Every row gives one point. The window is the flat piece filled in between its corners: a triangle in 3 columns, a solid with four corners in 4, and so on. A path goes straight from each point to the next, and from the last back to the first. After which points does the path pass through the window?

Window:
[[ 0.06  0.08  0.20  0.34]
 [-0.16  0.20 -0.55 -0.37]
 [-0.41  0.00  0.07 -0.15]
 [ 0.69 -0.14  0.39  0.20]]
Path:
(1): [-0.16  0.26  0.23 -0.06]
(2): [-0.11  0.21 -0.01 -0.39]
(3): [-0.08 -0.12 -0.24  0.00]
(4): [ 0.19 -0.22  0.31  0.33]
(5): [0.51 0.19 0.46 0.08]
(6): [-0.16  0.31  0.10 -0.22]
(7): [-0.20 -0.07 -0.10  0.04]
(8): [ 0.68 -0.36  0.22  0.27]
(9): [ 0.38  0.35  0.47 -0.04]
(10): [ 0.07  0.18  0.56 -0.50]
(11): [-0.01 -0.13 -0.06  0.05]
(12): [-0.27 -0.25 -0.31 -0.28]
(13): [-0.70  0.86 -0.40 -0.34]
(14): [-0.17  0.30 -0.15 -0.29]
(15): [-0.04 -0.43 -0.69 -0.40]
(16): [-0.12 -0.08  0.01  0.15]
Through the window after points: 6, 8, 16

Window (6 x 6):
[[ 0.21  0.37 -0.33 -0.45  0.19  0.18]
 [-0.16 -0.06 -0.22 -0.56  0.07  0.09]
 [ 0.36 -0.07 -0.08 -0.53  0.10  0.20]
 [-0.24  0.01  0.39 -0.12 -0.03 -0.39]
 [-0.22 -0.13 -0.07  0.89 -0.09  0.00]
 [-0.23 -0.23  0.19 -0.01 -0.34 -0.93]]
Path:
(1): [ 0.21 -0.28 -0.38 -0.58  0.57 -0.17]
(2): [ 0.14  0.25  0.08 -0.18 -0.29  0.23]
(3): [ 0.03  0.15 -0.30 -0.49 -0.10  0.28]
(4): [ 0.07  0.04 -0.01 -0.14  0.51 -0.40]
(5): [-0.01  0.18 -0.04  0.10  0.52 -0.31]
(6): [ 0.16  0.22 -0.35 -0.71 -0.21  0.31]
(7): [-0.09  0.08  0.20 -0.36 -0.53  0.14]
(8): [-0.09 -0.12  0.07  0.03  0.50 -0.44]
Through the window after points: 1, 3, 5, 7

Window (8 x 8):
[[ 0.71  0.42  0.28 -0.13  0.42 -0.73  0.06  0.35]
 [-0.25  0.10 -0.17  0.28  0.01  0.32 -0.08  0.05]
 [-0.14  0.13 -0.10 -0.09 -0.16 -0.45 -0.16  0.69]
 [ 0.57  0.38 -0.38 -0.38  0.38 -0.65  0.13  0.32]
 [-0.40  0.22  0.05 -0.21 -0.09  0.20 -0.24 -0.68]
 [-0.72 -0.09 -0.02 -0.02  0.34  0.09 -0.13  0.01]
 [ 0.15  0.52 -0.17  0.13  0.21 -0.77  0.15 -0.37]
 [-0.82  0.29  0.04 -0.09 -0.08  0.38  0.21  0.24]]
Path:
(1): [-0.49 -0.19  0.11 -0.27 -0.15 -0.05  0.42  0.38]
(2): [-0.30  0.47 -0.08  0.15  0.09 -0.11 -0.36  0.20]
(3): [-0.25  0.64 -0.31  0.15  0.27  0.13 -0.10  0.16]
(4): [-0.10 -0.07  0.30 -0.05  0.04 -0.35 -0.01 -0.01]
(5): [ 0.13 -0.19  0.16 -0.08 -0.13 -0.15 -0.01 -0.25]
(6): [-0.23  0.59  0.01 -0.20  0.24 -0.09 -0.19 -0.24]
(7): [-0.14  0.86  0.05 -0.08 -0.03 -0.21 -0.55  0.56]
(8): [-0.16  0.03 -0.11 -0.02  0.06 -0.18  0.35 -0.12]
Through the window after points: 5

Window, 9 rows:
[[ 0.06  0.35  0.06 -0.63 -0.16  0.13 -0.06  0.41 -0.37]
 [-0.21 -0.19 -0.14  0.41 -0.17 -0.17  0.16 -0.17  0.16]
 [ 0.50  0.48  0.24 -0.33  0.14 -0.31 -0.31  0.69  0.00]
 [-0.03 -0.36 -0.15  0.13 -0.07 -0.03 -0.43 -0.54  0.22]
 [ 0.22  0.64  0.43 -0.71  0.61 -0.08  0.08  0.46 -0.26]
 [ 0.46  0.42  0.32  0.19  0.09  0.18 -0.09  0.19 -0.13]
 [-0.01  0.23 -0.51 -0.01 -0.41  0.25  0.26 -0.30  0.53]
 [-0.14  0.23  0.14  0.61  0.33  0.02 -0.74  0.23  0.13]
 [-0.14 -0.17  0.45  0.37  0.02  0.17 -0.34  0.05  0.46]]
Path:
(1): [ 0.05  0.13 -0.01 -0.34  0.21  0.07 -0.06  0.27 -0.09]
(2): [ 0.18  0.68  0.16  0.10 -0.14 -0.19 -0.13  0.03 -0.12]
(3): [ 0.21  0.58  0.12  0.14 -0.05 -0.25 -0.15 -0.04  0.06]
(4): [ 0.20 -0.36  0.17 -0.09  0.36  0.23 -0.19  0.58  0.15]
(5): [ 0.00  0.08  0.20  0.43  0.31  0.61 -0.55  0.71  0.20]
(6): [-0.14  0.05  0.30  0.03 -0.18 -0.61 -0.13 -0.60  0.23]
(7): [ 0.45  0.59  0.20  0.05 -0.22 -0.08  0.03 -0.29  0.09]
(8): [-0.23 -0.01 -0.25 -0.46  0.18  0.30 -0.15  0.45  0.16]
Through the window after points: 5

Window (11 x 11):
[[-0.04  0.13  0.19 -0.03  0.30 -0.14  0.28 -0.30  0.39  0.28  0.24]
 [ 0.02 -0.25 -0.13  0.61  0.05 -0.57 -0.33  0.15 -0.12  0.39  0.39]
 [-0.59  0.56  1.12  0.33 -0.03  0.31 -0.15 -0.24 -0.62  0.17  0.31]
 [ 0.56 -0.41  0.40 -0.19 -0.20  0.00 -1.01  0.13 -0.26  0.45  0.31]
 [ 0.33 -0.06  0.52 -0.24 -0.15 -0.31  0.54  0.24  0.10 -0.41 -0.31]
 [ 0.09 -0.23 -0.51  0.10  0.55  0.11  0.72  0.27  0.12  0.16  0.14]
 [-0.11  0.24 -0.38  0.52 -0.03 -0.06 -0.59 -0.09 -0.46 -0.17  0.09]
 [-0.13  0.44  0.18 -0.20 -0.04 -0.14  0.03 -0.26 -0.64  0.16 -0.27]
 [ 0.20 -0.69 -0.20  0.23 -0.35 -0.13 -0.01 -0.12 -0.45 -0.23  0.39]
 [ 0.00  0.11 -0.27  0.07 -0.29 -0.36  0.15  0.20  0.31  0.47  0.90]
 [-0.48  0.29  0.37 -0.17 -0.52 -0.30  0.21  0.07  0.22  0.01 -0.64]]
Path:
(1): [-0.15 -0.23  0.01 -0.03  0.25 -0.48 -0.06  0.07 -0.33 -0.04  0.38]
(2): [ 0.28 -0.19 -0.11  0.67 -0.34 -0.11 -0.10  0.06  0.03  0.37  0.11]
(3): [ 0.15  0.28  0.14  0.77 -0.64  0.04 -0.04 -0.42 -0.36  0.05  0.45]
(4): [-0.26 -0.23  0.01 -0.46  0.31 -0.31  0.01  0.55 -0.02  0.20  0.13]
(5): [-0.21  0.07  0.09 -0.07 -0.02 -0.21  0.12  0.18 -0.25 -0.23  0.19]
(6): [ 0.12  0.27  0.06  0.50 -0.11 -0.12  0.21 -0.44  0.15  0.67 -0.27]
(7): [ 0.21 -0.13 -0.13  0.28 -0.23 -0.11  0.13 -0.08 -0.32  0.08  0.28]
(8): [-0.39 -0.29  0.09 -0.20 -0.03 -0.27 -0.55 -0.07 -0.32 -0.24  0.10]
(9): [-0.15 -0.13  0.15 -0.19  0.07 -0.22  0.10  0.16 -0.14 -0.21  0.14]
(10): [ 0.47  0.13  0.38  0.23 -0.43 -0.29  0.38  0.07  0.19  0.18  0.04]
(11): [ 0.02  0.08 -0.06  0.29 -0.30  0.41  0.18 -0.29  0.01  0.43  0.11]
(12): [-0.28  0.11  0.31 -0.05  0.22 -0.59 -0.24  0.09 -0.13  0.05  0.26]
Through the window after points: 1, 7, 9

Window:
[[ 0.21  0.02  0.44 -0.26  0.37  0.14 -0.29 -0.65 -0.60 -0.35  0.37  0.14]
 [ 0.30  0.22  0.12 -0.01  0.14  0.43 -0.47  0.27 -0.72 -0.17  0.21  0.41]
 [ 0.37  0.13  0.41 -0.36  0.59  0.30  0.28  0.21  0.01 -0.14  0.02  0.24]
 [ 0.10  0.04  0.09  0.14  0.44  0.43 -0.10  0.04 -0.23 -0.77  0.70 -0.02]
 [ 0.31  0.39  0.02 -0.01  0.35  0.51 -0.11 -0.13 -0.32 -0.12 -0.09 -0.50]
 [-0.48 -0.08  0.34 -0.16  0.05  0.32  0.06  0.14 -0.43 -0.16 -0.02 -0.12]
 [ 0.29 -0.43 -0.07  0.42 -0.24 -1.10  0.09  0.36  0.26  0.04 -0.73 -0.41]
 [-0.08  0.44 -0.05  0.17 -0.53 -0.98 -0.04  0.10  0.48 -0.32 -0.68 -0.08]
 [ 0.36 -0.38  0.10 -0.35  0.33  0.75 -0.22 -0.07 -0.05 -0.71 -0.38  0.10]
 [-0.21 -0.07 -0.07  0.47 -0.14 -0.81 -0.48  0.02  0.82  0.35 -0.46 -0.10]
 [-0.08 -0.02 -0.40  0.50  0.04 -0.42  0.28 -0.21  0.11 -0.01 -0.52  0.25]
 [-0.14  0.00 -0.71 -0.21 -0.32 -0.98 -0.13  0.07  0.32  0.22 -0.13 -0.15]]
Path:
(1): [ 0.41  0.20  0.05  0.08 -0.66  0.18  0.04 -0.04  0.17 -0.08 -0.38  0.15]
(2): [-0.08  0.00 -0.02  0.09  0.42 -0.25 -0.23 -0.10 -0.32 -0.22 -0.01 -0.17]
(3): [ 0.13 -0.11 -0.52 -0.04  0.69 -0.55 -0.60 -0.03 -0.31 -0.44 -0.38  0.08]
(4): [ 0.10  0.00  0.60 -0.17 -0.55  0.51  0.28 -0.19  0.33 -0.08  0.07 -0.06]
(5): [ 0.30 -0.04  0.04 -0.21 -0.25  0.42  0.08 -0.35 -0.06 -0.08 -0.02 -0.14]
(6): [-0.06  0.13 -0.23  0.29  0.41 -0.44 -0.25  0.56 -0.07 -0.20 -0.37  0.12]
(7): [-0.31  0.24 -0.02 -0.11  0.77 -0.27 -0.61  0.14 -0.10 -0.11 -0.57  0.03]
(8): [ 0.27 -0.13  0.09  0.10 -0.41  0.04  0.19 -0.05 -0.04 -0.07 -0.02 -0.03]
(9): [ 0.01 -0.04 -0.07  0.03 -0.33 -0.23  0.16  0.09 -0.03 -0.11 -0.23 -0.12]
(10): [ 0.18  0.07  0.11 -0.08  0.43 -0.31 -0.23  0.03  0.06 -0.07 -0.32  0.10]
(11): [-0.34  0.12 -0.21  0.07  0.35 -0.45 -0.03  0.12 -0.24 -0.23 -0.17 -0.03]
(12): [ 0.23 -0.15  0.06  0.04 -0.32 -0.21 -0.07 -0.03  0.19  0.07 -0.52 -0.01]
(13): [ 0.23 -0.31  0.49  0.02 -0.71  0.15 -0.15 -0.31  0.12  0.19 -0.08 -0.47]
(14): [ 0.02  0.02 -0.15 -0.01  0.35 -0.35 -0.04  0.18  0.05 -0.29 -0.17  0.20]
(15): [ 0.10  0.02  0.14 -0.01  0.59  0.18 -0.30  0.00 -0.09 -0.32 -0.11 -0.08]
(16): [ 0.37 -0.08  0.20 -0.31 -0.07  0.36  0.35  0.00 -0.13 -0.45  0.27  0.27]
Through the window after points: 3, 15

Window (14 x 14):
[[-0.08 -0.59 -0.61  0.41 -0.01  0.10 -0.17 -0.16 -0.06 -0.16  0.06 -0.30
  -0.03 -0.65]
 [ 0.38  0.23  0.54  0.32  0.06 -0.32  0.47 -0.06 -0.36 -0.46 -0.12 -0.39
   0.28  0.50]
 [ 0.62  0.65 -0.21 -0.41  0.17 -0.29  0.00  0.62 -0.40 -0.26 -0.15  0.32
   0.40  0.25]
 [-0.39 -0.51 -0.39  0.31  0.36  0.17 -0.47  0.18  0.03  0.10  0.27 -0.56
  -0.06  0.20]
 [ 0.01  0.64 -0.20 -0.35  0.05 -0.10  0.30  0.55 -0.10 -0.82  0.24  0.56
  -0.27  0.38]
 [ 0.67  0.32  0.64  0.25 -0.63  0.12  0.27 -0.15  0.10 -0.03  0.50 -0.12
   0.37  0.69]
 [-0.27 -0.70 -0.19  0.15  0.01  0.55 -0.18 -0.09  0.25  0.24 -0.58 -0.21
  -0.37 -0.06]
 [ 0.66  0.69  0.76  0.19  0.10 -0.09  0.65 -0.07  0.07  0.31  0.33 -0.35
  -0.07  0.18]
 [-0.18 -0.80 -0.03  0.00 -0.26 -0.32 -0.18  0.33  0.45  0.06 -0.01 -0.37
  -0.31 -0.11]
 [-0.29 -0.32 -0.41 -0.18 -0.30  0.00 -0.49 -0.25 -0.13 -0.01 -0.08 -0.70
  -0.47 -0.06]
 [-0.74 -0.55 -0.32  0.14 -0.34  0.22  0.08  0.27 -0.23  0.38 -0.12 -0.47
  -0.04 -0.28]
 [-0.16 -0.45 -0.03 -0.27  0.04  0.49  0.00  0.12  0.19 -0.20 -0.03 -0.78
   0.17 -0.33]
 [ 0.19  0.16  0.36 -0.48  0.30 -0.05 -0.09  0.38 -0.73 -0.41  0.20  0.56
  -0.03 -0.03]
 [-0.52 -0.37 -0.27 -0.22  0.14 -0.15 -0.07 -0.38  0.19  0.09 -0.01 -0.14
   0.25 -0.07]]
Path:
(1): [ 0.10 -0.62 -0.39 -0.27 -0.17 -0.16  0.34  0.22 -0.04  0.22  0.22 -0.33
  0.22  0.17]
(2): [ 0.19 -0.27 -0.18 -0.21  0.24 -0.03  0.28  0.06 -0.22 -0.22 -0.02 -0.12
 -0.04  0.27]
(3): [-0.08  0.09  0.11  0.21 -0.22 -0.08 -0.28  0.18 -0.06 -0.07  0.11 -0.08
 -0.07 -0.10]
(4): [ 0.01  0.38  0.30  0.26 -0.29 -0.13 -0.33 -0.04 -0.05 -0.09  0.18 -0.16
  0.12 -0.11]
(5): [ 0.22 -0.24 -0.04 -0.07  0.09  0.07  0.37  0.13 -0.08  0.06 -0.01 -0.14
 -0.07  0.27]
(6): [ 0.23 -0.21 -0.39 -0.01 -0.01 -0.05  0.27  0.30 -0.14 -0.26  0.20  0.12
 -0.14  0.11]
(7): [-0.31  0.28  0.27 -0.12  0.11  0.11 -0.64 -0.09 -0.08 -0.12 -0.39 -0.40
  0.25 -0.40]
(8): [-0.17 -0.01  0.17  0.16  0.02 -0.18 -0.25  0.49 -0.02 -0.35 -0.19 -0.30
 -0.16 -0.34]
(9): [ 0.25 -0.70 -0.37 -0.36  0.04  0.74  0.27 -0.66 -0.26  0.41  0.19  0.33
  0.05  0.47]
(10): [ 0.03 -0.37 -0.11 -0.08 -0.02  0.10  0.26 -0.15 -0.20  0.22 -0.04 -0.39
 -0.10  0.17]
(11): [-0.35 -0.12  0.10  0.33 -0.19  0.07 -0.37  0.28  0.15 -0.06  0.06 -0.27
  0.15 -0.32]
(12): [-0.60  0.01  0.37  0.73 -0.66 -0.43 -0.40  0.01  0.39 -0.22 -0.16 -0.17
  0.00  0.27]
(13): [ 0.30 -0.62 -0.49 -0.75  0.58  0.35  0.28  0.23 -0.40  0.18  0.22 -0.26
 -0.12 -0.34]
(14): [-0.16 -0.48 -0.30 -0.22 -0.04  0.03  0.37  0.00 -0.54 -0.04 -0.12 -0.32
 -0.29  0.33]
(15): [-0.39  0.20 -0.01  0.26 -0.26  0.11 -0.39  0.53  0.29  0.16  0.06 -0.13
  0.34 -0.56]
(16): [-0.14  0.07  0.07  0.25 -0.03  0.18 -0.16 -0.01  0.10 -0.09 -0.15 -0.37
 -0.09 -0.05]
Through the window after points: 6, 8, 12, 14

Window (14 x 14):
[[ 0.01  0.21 -0.48  0.16 -0.42  0.42  0.08 -0.61  0.27  0.26  0.35  0.07
  -0.42 -0.39]
 [ 0.02 -0.49  0.42  0.11 -0.28  0.45  0.10 -0.27  0.66 -0.38  0.03  0.38
  -0.35  0.10]
 [-0.03  0.14  0.02  0.30  0.14 -0.09  0.07 -0.30  0.29 -0.59  0.46 -0.02
   0.85  0.27]
 [-0.20  0.59  0.04 -0.24 -0.18  0.52 -0.01  0.54 -0.18 -0.16 -0.05 -0.64
  -0.03 -0.32]
 [-0.58 -0.04  0.03  0.26  0.51  0.23 -0.07  0.16 -0.13  0.05  0.20  0.02
  -0.06  0.34]
 [ 0.28 -0.39  0.04  0.03  0.45  0.37  0.22  0.01 -0.34 -0.75  0.05 -0.01
   0.35 -0.13]
 [ 0.50 -0.39  0.36  0.57 -0.24  0.13 -0.28 -0.17 -0.40  0.71 -0.04 -0.08
   0.40 -0.12]
 [-0.62 -0.67  0.03  0.31 -0.05  0.05  0.43 -0.37  0.43 -0.34 -0.08 -0.26
   0.17  0.17]
 [ 0.21 -0.46  0.18  0.33 -0.20  0.22 -0.36  0.01  0.37 -0.12 -0.46  0.03
   0.35 -0.18]
 [ 0.16  0.09 -0.19  0.00  0.66 -0.20 -0.14  0.08 -0.45 -0.46  0.45 -0.50
   0.13  0.32]
 [-0.28 -0.18 -0.17  0.18 -0.01 -0.09  0.46  0.08 -0.30 -0.07 -0.39 -0.10
  -0.24  0.13]
 [ 0.61 -0.38 -0.52  0.36  0.03  0.39  0.35 -0.18 -0.01 -0.37  0.34 -0.04
   0.19  0.22]
 [-0.38 -0.11  0.13  0.17  0.14  0.25  0.39 -0.38  0.48  0.09 -0.39 -0.16
  -0.17  0.19]
 [ 0.27 -0.71 -0.41 -0.06  0.02 -0.21  0.51 -0.01 -0.05  0.57 -0.15 -0.01
   0.17  0.04]]
Path:
(1): [ 0.13 -0.15 -0.04  0.02 -0.07  0.31 -0.21 -0.44 -0.29  0.48  0.23 -0.01
  0.34  0.55]
(2): [-0.09 -0.18 -0.44 -0.08  0.26  0.47 -0.29 -0.18 -0.71  0.10  0.21 -0.41
  0.16  0.68]
(3): [ 0.31 -0.12  0.22  0.39  0.03 -0.17  0.10 -0.06  0.12 -0.02  0.11 -0.06
  0.13 -0.32]
(4): [ 0.00 -0.23  0.06  0.15  0.42 -0.67  0.90  0.24  0.47  0.26 -0.21 -0.34
  0.43 -0.44]
(5): [ 0.10 -0.49 -0.27  0.05 -0.09  0.26  0.09 -0.21 -0.11  0.21 -0.06  0.04
 -0.01  0.25]
(6): [ 0.06 -0.08 -0.12  0.20 -0.16  0.25 -0.15 -0.38 -0.02 -0.14 -0.05  0.20
  0.24  0.47]
(7): [-0.05 -0.58  0.09  0.28  0.19  0.02  0.40 -0.09  0.45 -0.16  0.16 -0.09
 -0.10 -0.37]
(8): [ 0.31 -0.37  0.27  0.77 -0.12 -0.08  0.21  0.21  0.01 -0.05 -0.26 -0.16
  0.07 -0.73]
Through the window after points: 2, 4, 8

Window:
[[-0.15  0.36  0.23  0.18  0.34 -0.40  0.04  0.06  0.14 -0.20 -0.01 -0.69
  -0.12  0.02]
 [-0.14 -0.18  0.46  0.17 -0.54  0.54  0.24 -0.24 -0.52  0.23 -0.49  0.27
   0.09 -0.15]
 [ 0.07  0.11  0.45 -0.40 -0.03 -0.20 -0.47  0.41 -0.09  0.39  0.35  0.44
   0.29 -0.30]
 [-0.08 -0.46 -0.14  0.28  0.04  0.06  0.05  0.02 -0.80  0.14 -0.18  0.11
   0.33  0.52]
 [-0.34 -0.12  0.67 -0.46 -0.29  0.04 -0.05 -0.05 -0.36 -0.20  0.64  0.06
  -0.39  0.30]
 [ 0.50  0.04 -0.03  0.37 -0.08  0.62 -0.20 -0.18  0.00  0.61  0.14 -0.17
   0.45 -0.09]
 [-0.25 -0.02  0.52 -0.28 -0.18  0.12 -0.83 -0.31 -0.43 -0.27  0.07  0.05
   0.11  0.01]
 [-0.20 -0.10  0.18  0.42 -0.13 -0.16 -0.02 -0.18 -0.57 -0.12  0.13  0.22
  -0.26  0.12]
 [-0.32  0.40  0.16  0.20 -0.20  0.23 -0.31  0.08 -0.67  0.02  0.29 -0.63
   0.73 -0.35]
 [ 0.68  0.21  0.17 -0.20 -0.04  0.18  0.17 -0.04 -0.27  0.57 -0.37 -0.27
  -0.18 -0.76]
 [-0.33  0.16 -0.28 -0.29  0.69 -0.04 -0.29 -0.22  0.27 -0.04 -0.04  0.19
   0.19 -0.42]
 [ 0.03 -0.04  0.10  0.22  0.50  0.31 -0.36  0.37 -0.23 -0.59  0.40 -0.32
   0.05  0.31]
 [-0.20 -0.50  0.47 -0.14  0.03 -0.50  0.04 -0.17  0.14 -0.32  0.31  0.03
  -0.32 -0.17]
 [-1.00  0.07 -0.27  0.12  0.01  0.00 -0.31 -0.10 -0.13  0.22 -0.52 -0.42
  -0.05 -0.65]]
Path:
(1): [-0.39 -0.22  0.67  0.14  0.18  0.18 -0.44 -0.30 -0.06  0.36  0.23  0.07
  0.05 -0.35]
(2): [ 0.47  0.30 -0.23 -0.22 -0.33  0.12 -0.16  0.23 -0.36 -0.10  0.04 -0.13
  0.30  0.21]
(3): [-0.09  0.02 -0.13  0.05 -0.19  0.19 -0.03  0.11 -0.07  0.01  0.08 -0.09
  0.24 -0.14]
(4): [-0.09 -0.08  0.55  0.31  0.53 -0.01 -0.20 -0.20 -0.84  0.49 -0.17 -0.28
 -0.04 -0.11]
(5): [-0.08 -0.13  0.34  0.08  0.82  0.37  0.15 -0.02 -0.46  0.37 -0.22 -0.57
 -0.13 -0.06]
(6): [-0.39  0.13 -0.15  0.05 -0.31 -0.04 -0.40  0.03 -0.09 -0.13 -0.06 -0.09
  0.08 -0.41]
(7): [-0.24  0.05 -0.36 -0.35 -0.51 -0.11 -0.08 -0.15  0.07 -0.25  0.00  0.00
 -0.12 -0.38]
(8): [-0.25 -0.03  0.67  0.30  0.30  0.02 -0.20 -0.05 -0.54  0.33  0.07 -0.17
  0.21 -0.02]
Through the window after points: 1, 5
